Each row is a point. Each copy is the shape, with its points in the same order, turned, moved and blurred by noise. Say if it was mirrored as well.
In the rows, 128 means zero.

Shape (7 x 3):
[[100 153  99]
 [121 135 155]
 [100 141 147]
 [148  94 140]
 [155  72  87]
 [124 170 153]
 [113 138 143]]
Copy 1:
[[ 80 135 135]
 [138 126 154]
 [118 126 165]
 [154  83 129]
 [122  52  92]
 [131 158 152]
 [125 125 153]]
Copy 1 is: only turned
Copy 2, 7 rows:
[[142 138  92]
 [117 132 152]
 [115 146 133]
 [107  83 149]
 [122  45 110]
 [143 157 155]
 [119 133 134]]
Copy 2 is: only turned

Shape:
[[103 105 122 154]
 [ 87 147  68 159]
 [ 83  74 122 138]
 [107  91 142 122]
 [133 130  86 157]
 [161 137 105 125]
 [161 132 138 150]
 [145 172 155 131]
 [156 136 131 140]]
Copy 1, 9 rows:
[[ 94 107 143 159]
 [ 84 166 174 176]
 [ 67  90 149 140]
 [102  94 134 119]
 [104 155 125 169]
 [126 156 100 140]
 [143 131  97 153]
 [174 138 138 144]
 [138 136 107 147]]
Copy 1 is: only turned
Copy 2, 9 rows:
[[140 111 117 157]
 [191 125  93 116]
 [149  73 123 166]
 [116  87 148 150]
 [135 132  96 124]
 [102 134 107  99]
 [102 156 119 133]
 [113 170 154 113]
 [ 96 158 123 122]]
Copy 2 is: mirrored
Copy 3:
[[119 131  81 116]
 [170 121  48 153]
 [118 151  76  85]
 [115 153 108 103]
 [159  99  94 128]
 [158 111 141 133]
 [120  97 134 133]
 [117 124 142 178]
 [126 102 136 138]]
Copy 3 is: only turned
Copy 4, 9 rows:
[[ 94 106 132 117]
 [ 93 132  85  71]
 [ 92  88 163 100]
 [116 104 162 125]
 [117 108  83 109]
 [157 115  92 130]
 [132 115 101 163]
 [141 165 110 162]
 [137 121 104 152]]
Copy 4 is: only turned

Shape:
[[142 165 177  86 158 114 118  85]
 [100 148 137 145 171 113 154  88]
 [146 134 152 154 148 139 103 155]
 [137 160  90  85  94 154 104 147]
 [153  90 122 152 105 151 132 127]
 [ 94 159 152  88  88 135 154 144]
 [160 100 113 152 143 166 135 145]
 [142 101 134 150 155 104 134 137]
 [118 140 116 154 134 130 112 104]
 [173 113 142 103 102 130 174  85]
 [125  89 164 142 148 104 146  77]
 [ 82  99 100 119 119 170 156 149]]
Copy 1:
[[ 88 114  82  79 105  96 152 140]
 [ 80 146 100 140 112 150 167 119]
 [129 128 144 113 165 113 128 113]
 [186 146  74 137 128  89  97 144]
 [139  95 131 176 152 129 111 139]
 [166 140 114 122  61 121 112 130]
 [150 111 133 155 178 144 138 147]
 [ 95 132 151 148 150 128 135 149]
 [107 138  97 154 143 129 125 109]
 [123  71 100 164 100 107 148 177]
 [ 58  94 125 145 118 148 137 147]
 [170 142 118 158 117 186 101 146]]
Copy 1 is: only turned
Copy 2 (12 x 8):
[[123 139 164  59 142 119  93 122]
 [108 109 146 100 179 164 130  98]
 [120 115 155 163 133 100 120 132]
 [149 136  69 132  82 131  92 125]
 [ 94 119 128 155  85 144 155 134]
 [152 168 105 114 133 169 106 159]
 [106  80 126 159 103 131 143 141]
 [ 84 114 132 137 147 115 156 135]
 [105 121 135 135 134 143 127  86]
 [118 125 135  71  88 154 164 149]
 [ 63 130 169  96 145 151 156 129]
 [104 107  85 160 118 196 117 156]]
Copy 2 is: only turned
